Each row of a before or after table is a point. The points were changed in one or more steps. Then noise was added and the rows were shuffled. The steps act on how far a point lies along the listed directions, d1 being the first. Write out the steps. A step turns or swaps two directions, mirrors them in a line or flattens them onto one, adds a multiple of one to another, or multiplies one. Angles are multiples of 10 degrees, from the lower direction toward the higher: turns from -170 to 170, lines from 10 to 170 but not 90. Use the fewest steps. Two steps may share a direction if one is a turn and the other turns, adds or multiplies; they go together, in the order done. Otherwise the lowest direction goes first.

Directions:
(1): 0.056; 0.262; -0.111
(2): 0.241; 0.015; 0.159
(3): -0.150; 0.123; 0.215
Before, 11 rows:
0.110; 0.053; 0.029
-0.016; -0.038; 0.013
0.005; 0.031; -0.029
-0.077; -0.020; 0.037
0.039; -0.013; 0.025
-0.032; -0.050; -0.005
-0.040; -0.037; -0.017
-0.033; 0.024; -0.029
-0.021; -0.015; -0.006
0.053; 0.008; 0.099
0.000; 0.034; -0.016
After:
-0.028; 0.038; 0.016
0.048; -0.058; 0.012
-0.007; -0.027; -0.028
-0.010; 0.017; -0.003
0.003; -0.047; -0.004
0.002; 0.008; 0.026
-0.002; 0.066; -0.042
-0.006; 0.033; 0.009
-0.031; 0.027; 0.001
0.050; 0.048; -0.011
0.003; -0.027; -0.015
Steps: turn d1 and d3 by -130 degrees; multiply d2 by 0.4

Directions:
(1): -0.106; 0.201; -0.276; -0.004; -0.007; 0.170; 0.257; -0.021
(2): -0.224; -0.183; -0.046; -0.113; 0.097; -0.222; 0.132; -0.221
(3): -0.015; 0.281; 0.164; -0.216; 0.043; 0.050; -0.104; -0.236
Before, 12 rows:
-0.092; -0.044; -0.060; -0.017; 0.029; -0.018; 0.092; -0.064
0.037; -0.049; 0.086; 0.032; -0.008; -0.014; -0.057; 0.042
-0.027; 0.007; 0.022; -0.051; 0.028; -0.049; -0.011; -0.097
0.018; 0.030; -0.061; 0.037; -0.009; 0.040; 0.069; 0.010
0.024; 0.016; 0.041; -0.001; -0.027; -0.008; -0.036; -0.019
0.023; 0.098; -0.008; -0.045; 0.008; 0.075; 0.002; -0.011
-0.039; 0.010; -0.047; -0.013; -0.024; 0.033; 0.023; -0.009
0.006; 0.032; -0.037; 0.024; -0.018; 0.063; 0.061; 0.008
0.077; -0.026; 0.128; 0.011; -0.014; -0.039; -0.117; 0.021
-0.012; 0.039; 0.005; -0.005; -0.021; 0.015; 0.004; -0.011
-0.011; 0.020; -0.059; 0.018; -0.004; 0.040; 0.063; 0.019
0.010; 0.022; 0.013; -0.002; -0.003; -0.028; -0.013; -0.030
After, 12 rows:
-0.045; 0.040; -0.090; -0.006; -0.029; 0.067; 0.059; -0.001
0.066; -0.129; 0.230; -0.029; 0.013; -0.156; -0.195; -0.038
0.007; -0.043; 0.053; -0.007; -0.015; -0.059; -0.035; -0.031
-0.020; 0.100; -0.091; -0.002; -0.005; 0.090; 0.095; -0.003
-0.069; 0.034; -0.074; -0.068; 0.038; 0.020; 0.101; -0.071
-0.002; -0.106; -0.029; 0.051; 0.007; -0.066; 0.015; 0.009
-0.005; 0.114; -0.087; 0.000; -0.004; 0.086; 0.106; -0.027
-0.022; 0.002; -0.133; 0.080; -0.018; 0.089; 0.112; 0.075
-0.039; 0.022; -0.026; -0.006; -0.014; -0.003; 0.037; -0.022
0.048; -0.065; 0.181; -0.004; 0.006; -0.058; -0.127; -0.002
0.008; -0.018; 0.002; 0.015; -0.001; -0.049; -0.002; -0.018
-0.027; 0.093; -0.070; -0.012; -0.008; 0.090; 0.105; -0.039
Steps: multiply d1 by 2; turn d2 and d3 by -100 degrees

Directions:
(1): 0.014; 0.128; -0.034; 0.033; 0.181; -0.134; 0.187; -0.016; -0.377; 0.078; 0.274; -0.084; -0.226; 0.070
(2): -0.304; -0.204; -0.042; -0.253; -0.078; 0.070; -0.179; 0.074; -0.288; -0.061; 0.006; -0.022; 0.115; 0.207
(3): 0.337; 0.132; -0.124; -0.022; 0.029; -0.090; -0.280; -0.029; -0.227; 0.070; -0.037; 0.207; 0.235; -0.020
(4): -0.038; 0.056; -0.081; 0.036; 0.121; 0.372; -0.248; -0.088; -0.012; 0.295; -0.075; -0.102; -0.223; -0.052
(5): 0.155; -0.097; -0.192; 0.107; -0.379; 0.235; 0.160; -0.010; -0.200; -0.144; -0.021; -0.007; -0.091; -0.126
Before (11 x 14):
0.060; 0.038; 0.032; -0.013; 0.082; -0.068; -0.020; 0.006; 0.033; 0.020; 0.022; 0.014; 0.031; -0.010
-0.046; -0.062; 0.003; -0.041; -0.059; 0.056; -0.099; 0.014; 0.059; -0.016; -0.070; 0.021; 0.028; 0.020
-0.035; 0.013; -0.006; -0.007; 0.024; 0.061; -0.022; 0.021; 0.016; 0.048; -0.031; -0.037; -0.004; 0.011
0.083; 0.066; 0.003; 0.013; 0.074; -0.069; 0.000; -0.028; -0.049; 0.024; 0.058; 0.045; -0.010; -0.009
-0.076; -0.003; 0.029; 0.001; 0.053; -0.077; 0.050; -0.018; -0.014; -0.036; 0.041; -0.030; -0.062; 0.035
0.037; -0.005; -0.004; -0.025; -0.024; -0.051; 0.041; -0.023; -0.013; -0.052; 0.008; 0.029; 0.010; -0.001
-0.046; -0.044; -0.006; 0.008; -0.042; 0.049; -0.003; -0.001; 0.015; -0.029; -0.046; -0.021; -0.025; -0.020
0.029; 0.015; -0.032; -0.025; -0.039; -0.004; 0.053; -0.004; -0.005; -0.038; 0.031; -0.011; 0.020; -0.001
0.101; 0.055; -0.026; 0.089; 0.004; -0.019; 0.102; -0.022; -0.037; 0.035; 0.025; -0.012; -0.069; -0.053
-0.060; 0.000; 0.002; -0.065; 0.006; -0.128; 0.026; 0.018; -0.073; -0.036; 0.078; 0.009; 0.041; 0.055
0.017; 0.047; 0.049; -0.006; 0.057; -0.153; 0.038; 0.021; 0.043; -0.044; 0.029; 0.031; 0.075; 0.037
After, 11 rows:
0.003; 0.137; 0.119; 0.004; 0.244; -0.189; -0.042; -0.007; 0.174; 0.078; 0.021; 0.020; 0.053; 0.039
-0.026; -0.052; -0.036; 0.031; -0.100; 0.088; 0.040; -0.006; -0.029; -0.052; -0.037; -0.032; -0.060; -0.037
-0.011; 0.055; 0.102; -0.067; 0.203; -0.167; -0.051; 0.018; 0.069; 0.049; 0.047; 0.013; 0.065; 0.048
0.122; -0.050; -0.074; 0.033; -0.184; -0.012; 0.069; 0.015; -0.095; -0.102; -0.038; 0.060; 0.082; -0.043
-0.078; -0.006; 0.016; -0.047; 0.036; 0.014; -0.021; 0.037; -0.001; 0.024; -0.017; -0.033; 0.032; 0.047
0.083; 0.018; -0.023; 0.013; -0.034; 0.002; 0.046; -0.045; 0.002; -0.022; -0.004; 0.020; -0.039; -0.042
0.082; 0.018; -0.072; 0.015; -0.093; 0.061; 0.060; -0.017; -0.010; -0.036; 0.012; -0.010; -0.007; -0.043
-0.090; -0.025; 0.014; -0.004; 0.017; 0.049; 0.025; 0.003; -0.007; 0.026; 0.032; -0.057; -0.129; 0.030
0.046; 0.102; 0.018; 0.011; 0.116; -0.044; -0.106; -0.041; 0.124; 0.116; -0.012; 0.025; 0.007; -0.033
0.057; 0.053; 0.031; -0.034; 0.096; -0.120; -0.059; -0.013; -0.015; 0.009; 0.033; 0.077; 0.074; 0.024
-0.015; 0.029; 0.046; -0.006; 0.092; -0.063; -0.113; -0.032; 0.144; 0.016; -0.070; 0.036; 0.049; 0.003
Steps: mirror d1 and d3 in the line at 60 degrees; swap d2 and d4; multiply d5 by 3
